Each point is reached from the start by the listed moves, each made 0, 1 or 2 times, or once backwards (-1), plus a little noise. Is the number of moves made odd or even? Then give how often each move was made.
In the rows, zero is written as 128.

Moves:
(1): [152 129 103]
(2): [148 162 163]
(3): [126 105 142]
Start: [117 119 144]
Points:
[108 105 231] -> even (-1, 1, 2)
[176 140 218] -> odd (1, 2, 2)
[121  87  86] -> even (1, -1, 0)

Moves:
(1): [143 138 162 116 129 132 146 148 148]
(2): [108 129 128 119 113 124 131 130 112]
(3): [157 152 145 143 107 142 130 104 103]
(4): [119 145 137 107 139 123 136 124 123]
(5): [110 139 141 142 118 110  98 141 136]
(6): [129 111 155 130 125 120 125 135 106]
(7): [136 130 110 118 106 114 140 143 114]
(8): [123 139 121 146 122 133 126 131 126]
Start: [131 126 128 132 119 133 128 115 145]
Points:
[ 83 137 216 133 136  94  66 125 151] -> even (0, 0, 0, 1, 2, 1, -1, -1)
[ 62 115  99 235 131 113  22 137 196] -> odd (-1, -1, -1, -1, 2, 0, -1, 2)
[ 55 211 151  70  92  96 166 203 178] -> even (2, 2, -1, 2, 1, -1, 1, 2)
[160  69 150 114 184 160 155 132 219] -> odd (1, -1, -1, -1, -1, 0, -1, -1)
[182 153 166 130   7 141 209 169  73] -> even (2, 2, 1, -1, -1, 1, 2, 2)
[ 66 166 120 167 104  95  57 116 133] -> odd (-1, 0, 0, 1, 2, 0, 0, 1)

Moves:
(1): [126 128 124 130 124 132 131 116 140 121 116 125 135 122 118 128 133]
(2): [129 132 120 120 122 138 135 124 157 106 138 113 121 131 143 121 126]
(3): [122 119 142 132 123 136 126 140 130 130 118 128 125 129 121 111 120]
(4): [137 128 128 122 137 121 143 140 130 129 123 131 124 110 132 127 122]
(5): [129 120 120 120 130 115 123 117 129 127 119 127 130 131 136 129 120]
(6): [122 124 121 141 119 127 111 150 136 135 133 121 112 139 117 105 121]
(7): [113 136 122 127 128 127 125 143 136 132 121 128 112 142 120 113 134]
(8): [126 122 131 140 115 139  93 126 113 121 120 125 154 137 124 117 136]
(9): [135 123 133 125 130 125 139 122 119 136 124 130 135 127 122 130 135]
(10): [126 118 146 132 121 118 126 131 139 113 129 137 129 105 135 129 145]
(11): [130 134 117 127 133 121 133 132 139 117 131 127 132 140 130 124 127]
(12): [149 137 136 134 129 131 135 135 117 123 139 124 124 135 136 138 115]
(13): [132 135 126 117 131 139 132 128 142 127 128 130 129 133 119 126 123]
(14): [124 125 113 123 131 128 128 131 125 130 132 133 113 143 124 134 115]
Start: [125 122 130 136 133 131 124 133 131 130 132 134 130 133 138 128 142]
Points:
[135 135  95 196  96 152  29 171  64 147 157 100 124 249 111  91 122] -> odd (0, 0, -1, -1, 0, 2, 1, 2, 1, -1, 0, 2, -1, 1)
[157  94 205 142 128  89 161 115 128  98  62 155 177  89 132 127 168] -> odd (2, -1, 2, 0, 2, -1, 1, 0, 2, 2, 1, 2, 0, -1)
[188 134 108  90 171 110 223 122 158  86 164 103 117 141 217 152  81] -> odd (-1, 2, 1, 1, 1, -1, -1, -1, 1, -1, 2, 1, -1, 0)
[131  85 178  87 157 112 175 114 173 133  57 170 149  18 134 131 127] -> even (1, -1, 2, 2, 2, -1, -1, -1, -1, 1, -1, -1, 2, -1)

Moves:
(1): [111 114 122 135 140 125 144 125 125 139 128 121 123 128 130 134 132 122
 127 115 124 138 128 128 120]
(2): [132 119 123 138 125 118 123 130 120 138 124 121 120 122 123 132 134 122
 133 126 117 134 120 128 135]
(3): [127 130 119 128 132 127 120 126 131 138 126 138 114 127 125 129 128 128
 130 130 144 119 109 127 129]
(4): [126 128 136 124 121 125 129 130 135 127 127 121 130 127 122 136 131 136
 131 126 127 120 124 127 124]
(5): [120 129 123 130 128 114 131 121 126 128 130 126 138 123 133 137 135 123
 129 128 135 131 125 133 134]
(6): [118 121 127 119 142 122 123 128 123 135 134 122 117 131 142 128 125 133
 132 131 120 135 128 147 133]
(7): [119 126 124 124 131 119 138 117 132 141 139 132 113 113 131 124 131 135
 124 121 131 124 120 112 122]
(8): [125 128 118 123 131 134 126 112 134 123 123 128 126 129 126 129 121 121
 119 134 128 127 123 132 122]
(9): [138 146 131 120 123 120 143 127 128 113 129 130 135 135 122 127 126 134
 126 133 124 128 146 121 126]
(10): [123 130 121 126 129 126 117 129 133 124 126 141 133 134 124 123 121 139
 130 123 120 124 138 125 123]
(11): [130 130 130 128 136 137 123 121 123 124 120 125 118 130 128 117 137 116
 127 136 129 114 118 128 130]
(12): [123 122 136 116 140 143 111 118 139 117 135 127 129 142 110 122 133 142
 118 126 131 122 127 132 129]
(13): [132 144 128 124 127 137 130 132 157 132 122 139 128 113 125 127 138 136
 134 123 136 109 143 141 134]
(14): [114 135 142 115 113 132 137 140 141 126 127 131 121 132 124 127 126 121
 120 129 128 129 131 126 119]
(15): [132 137 120 134 132 130 135 107 142 120 115 132 128 126 127 121 128 138
 125 126 120 139 116 129 132]
(16): [132 139 125 122 123 134 132 138 121 122 141 129 130 124 129 130 132 119
 133 122 129 115 123 127 131]
(17): [127 124 137 137 134 132 126 120 124 127 125 135 120 125 130 134 124 123
 126 133 124 124 127 135 126]
(18): [132 124 126 120 130 132 129 129 125 135 122 132 126 125 128 129 132 128
 124 131 135 123 131 120 134]
(19): [131 131 121 143 126 144 119 134 111 132 126 143 113 129 139 139 140 140
 135 120 135 130 125 125 118]
(20): [130 126 133 140 128 128 126 126 115 120 123 118 114 125 142 135 125 119
 112 121 128 125 140 134 137]
(21): [125 132 128 147 122 133 132 136 119 132 133 126 123 138 123 118 111 133
 131 132 105 127 137 119 124]
(22): [118 125 130 137 124 125 131 131 112 115 133 111 117 123 135 127 120 131
 139 130 121 127 138 130 139]
(23): [128 142 134 126 132 114 121 135 116 148 132 130 137 133 128 137 123 114
 135 124 138 132 133 118 130]
(24): [121 131 135 126 128 125 129 133 117 128 124 114 127 122 127 128 134 122
 120 124 130 134 122 131 129]
Start: [123 129 121 125 111 111 131 139 125 132 122 120 126 135 122 127 121 140
 124 133 119 134 132 136 119]
Points:
[111 192  82 191 121  92 154 159  70 149 120 112 138 186  97 115 109 111
 194 128  43 149 205 108 113] -> odd (2, 2, -1, -1, 1, 0, -1, 1, 2, 1, 2, 0, 1, 0, 0, 0, -1, -1, 1, -1, 2, 1, 2, -1)
[ 60 150 115 196 145 105 175  53 151 151  33  72  55  68 136 112 109  82
  77  99  87 103 133 145 127] -> even (2, 0, 0, 1, 0, -1, 1, 2, -1, 1, 2, -1, 2, 0, 2, -1, 1, 0, -1, 2, 1, 1, 1, 2)
[ 30 173 114  55 150 105 159  88 224 160 105 143  74 108 146 135 155 105
  66  75 165  76 154 158  70] -> odd (2, -1, 0, 1, 1, 1, 2, 2, 0, 2, 2, 0, 2, 2, 0, 0, -1, -1, 0, 2, -1, -1, 1, 0)
[ 89 126  82  98 167  65 123  31 139 114 101 161  64 156 128 147 130 130
  58 126 134 127  99 145 110] -> even (1, 1, 2, 0, 2, 1, 1, 1, 2, 2, 1, 1, -1, 1, 1, 0, 1, 0, 0, 2, -1, -1, 0, -1)
[ 56 144   7 156 188  77 101  79  64 232 104 166  54  89 174 123 171 136
 155  95 167 146  13 112 101] -> odd (1, 0, 2, -1, 2, 1, 2, 1, -1, 2, 2, -1, 0, -1, 1, 0, -1, 0, 2, -1, 0, 0, 1, 2)
